Each row is a point. Each copy is the shape, with its points in the same order, stretched, turned, moved and blurred by noise. Is it also mirrored, or only turned?
In the rows, 128 means zero.

Shape (9 x 3):
[[139 148 110]
 [130 130 167]
 [ 82 165 185]
 [143 183  97]
 [114 127 156]
 [112 142  76]
 [194 152 101]
 [141 121 145]
 [173 139 120]]
Copy 1 (9 x 3):
[[130  89 139]
 [176 167 144]
 [125 197 208]
 [121  67 157]
 [151 165 153]
 [ 69  74 133]
 [180  44 120]
 [171 132 127]
 [182  82 121]]
Copy 1 is: mirrored
Copy 2 (9 x 3):
[[129 104  89]
 [ 94 142 135]
 [ 35  91 164]
 [104  78  51]
 [103 113 146]
 [155  46 103]
 [152 143  37]
 [133 136 126]
 [144 141  76]]
Copy 2 is: only turned
Copy 3 (9 x 3):
[[127 151 133]
 [143  96 162]
 [205 115 167]
 [132 183 142]
 [156 100 145]
 [151 163  90]
 [ 73 161 156]
 [127 106 147]
 [ 96 133 152]]
Copy 3 is: mirrored

Shape (10 x 6):
[[117 124 142 146 126 118]
 [141 108 143 118 130 127]
 [108 146 145 122 143 120]
 [136 132 137 141 128 151]
 [123 139   7 136 118 154]
 [126 155 109 148 193 128]
 [113  98 135 120 137 144]
 [126 121 145 129 124 141]
 [117 106 134 151 121 128]
 [137 119 130 131 128 114]]
Copy 1 (10 x 6):
[[135 133 101 123 135 124]
 [124 136 121 121 124 108]
 [114 142 125 132 144 144]
 [119 112 121 144 124 116]
 [ 85  57 110 115  78 183]
 [116  94 160 120 159 149]
 [104 131 105 124 138 108]
 [116 130 111 138 123 117]
 [127 123  93 121 137 121]
 [129 129 120 123 122 122]]
Copy 1 is: only turned
Copy 2 (10 x 6):
[[113 134 136 120  96 134]
 [129 131 154 137 129 136]
 [126 153 117 103 107 127]
 [101 156 125 146 113 141]
 [ 41 148  84 131 156  39]
 [130 179 105 119 106  58]
 [111 144 178 117 126 131]
 [109 145 142 129 116 146]
 [100 131 159 131  99 134]
 [122 125 136 132 117 124]]
Copy 2 is: only turned

Shape (13 x 9):
[[220 106 173 123 102 139 171  98 149]
 [167 121 148 137 143  94 201 110 119]
 [ 43 107 114 128 165 120 136 122 138]
 [ 65 132  83 149 137 111 107  75 164]
 [215 120 188 102 124  81 142 117 103]
 [ 45 101 124 118 102 114 132 132 158]
 [126 124  90 109 148 164 148  99 110]
 [ 26 140 108 119 133 134 159  77 153]
 [ 76 116 208 214 108 109 117 155 118]
 [ 89 111 144 137 167 137 123 119 200]
 [135 160 205 169 110 130 111 186 162]
 [177  68 179 150 114 107 155 126 101]
 [118 118 147 187 101 100 132 191 179]]
Copy 1 (13 x 9):
[[168 109 119 115 185 158 137  77  99]
 [165 107  83 154 178 128 161 124 131]
 [103 165  97 154 127  73 122 138 163]
 [106 175 115 139 113 119  96 170 135]
 [227 119 131 157 173 128 166 114 140]
 [ 87 185 103 147 116 116 132 109 160]
 [128 115  80 120 107  87 117 120  91]
 [107 158  68 160 115 119  77 129 171]
 [ 49 126 191 201 133 133 147 121 161]
 [105 157 124 105 152 103 101 122 169]
 [ 93 105 190 129 128 154 141 101 180]
 [136 130 140 159 172 118 170 102  98]
 [ 48 141 154 118 127 145 178 123 149]]
Copy 1 is: mirrored
Copy 2 (13 x 9):
[[125 124 126 221 118 204  91 142 137]
 [147 153 108 168 159 133 113 111  99]
 [141 172 148  60 178 118 139 101  89]
 [119 133 144  82 197 100 102 110 102]
 [159  89 123 201 112 137 101 150 104]
 [128 124 175  84 173 148 129 101  77]
 [118 165 120 107 112 143  80 100 109]
 [153 162 177  55 192 124  91  54  93]
 [153 103  75 117 166 132 197  97 125]
 [141 162 179 106 178 144 144 149 120]
 [141  97 143 163 115 111 187 130 139]
 [133 119  74 182 146 184 136 136  95]
 [100 126 130 162 164 119 206 134 102]]
Copy 2 is: mirrored
Copy 3 (13 x 9):
[[ 93 201 159 196 201 120 189 104 158]
 [115 177 135 126 170 127 178 161  98]
 [169  65 119  84  96 177 112 208 130]
 [153  55  97 122  82 133 176 195 146]
 [110 193 105 182 192 104 175  73 104]
 [149  41 134 133 122 181 104 199 142]
 [143 114 138  72 147 101 157 148 164]
 [162  25 151  67  99 179 153 217 137]
 [105 121 128 196  49 191  88 164  98]
 [191  96 136 158 109 187 143 204 157]
 [168 135 166 222 106 154 115 155 106]
 [ 67 191 104 181 163 139 127 110 132]
 [148 130 138 216 108 149 110 202 112]]
Copy 3 is: mirrored
